Each row is a point. To make a cloud, some directions were put in groups of two or more. Within a group, all points are equally far from the middle, so they leave a hole (a ring in 2 directions, a hollow ball in 3). The other directions are filled evenly. Then the cloud was stretched, turned, moved and blurred a little. Count the holes, and give their numbers of directions, smallest first.

Cloud:
[[ 0.25  2.12  2.49]
 [ 1.44  2.69 -0.36]
 [-0.53  1.64 -1.43]
 [-0.29 -4.07 -1.92]
 [ 2.32 -1.47  1.88]
 [ 2.78 -1.75  0.82]
 [-1.25  1.17  1.54]
 [-1.25  1.58 -0.26]
 [-1.96 -1.59 -0.19]
 [-0.72 -3.89 -1.79]
 [-1.49  0.43 -1.37]
 [ 1.49 -3.40  1.16]
 [-0.98  2.05  0.64]
 [ 0.45  0.03 -2.86]
 [-1.08  1.88 -0.27]
 [ 0.15 -3.29  1.51]
 [-0.55 -3.99  0.16]
 [ 2.33 -2.48 -1.87]
 [-1.46 -2.38  1.01]
 [ 2.25 -2.60  1.10]]
Holes: 1 (3)

Cloud:
[[-1.89  1.92  2.17  1.73]
 [ 1.13  2.80  4.70 -1.19]
 [ 0.83 -1.49 -0.37 -0.10]
 [-1.22  2.28 -1.35 -1.09]
 [-1.94  0.71  0.95 -1.46]
 [ 2.52  0.13  0.63 -1.43]
 [-0.32 -0.03  1.69 -0.25]
 [ 0.91 -1.12  0.86  2.71]
 [ 0.38 -2.65  1.84 -0.26]
 [-1.53  0.67 -1.56 -0.67]
 [ 0.01 -2.88  1.75  0.85]
 [ 0.67  3.30  1.82  1.59]
 [-0.54  4.12  2.11 -0.78]
 [-0.58 -3.62  2.41  1.38]
 [-1.44  0.13  0.78  0.05]
 [ 0.94  0.06  2.48  0.94]
 [-3.44 -0.73 -0.95  3.17]
 [ 2.45  1.83  3.05 -3.26]
 [-0.23 -0.29 -0.14  1.66]
 [-2.27  5.06  2.77  0.12]
 [-1.01 -0.59  0.40  4.37]
 [ 1.77  1.13  2.38  0.08]
 [ 1.60  2.72  2.44  0.45]
 [ 0.39 -1.34  0.75 -0.85]
 [ 1.33  3.22  0.10  0.17]
 [-0.25  0.97  1.42 -3.82]
 [ 0.26  3.50  3.02 -1.44]
 [-2.04 -1.00  1.45 -1.53]
 [ 2.01 -0.47 -0.34  0.55]]
Holes: 0
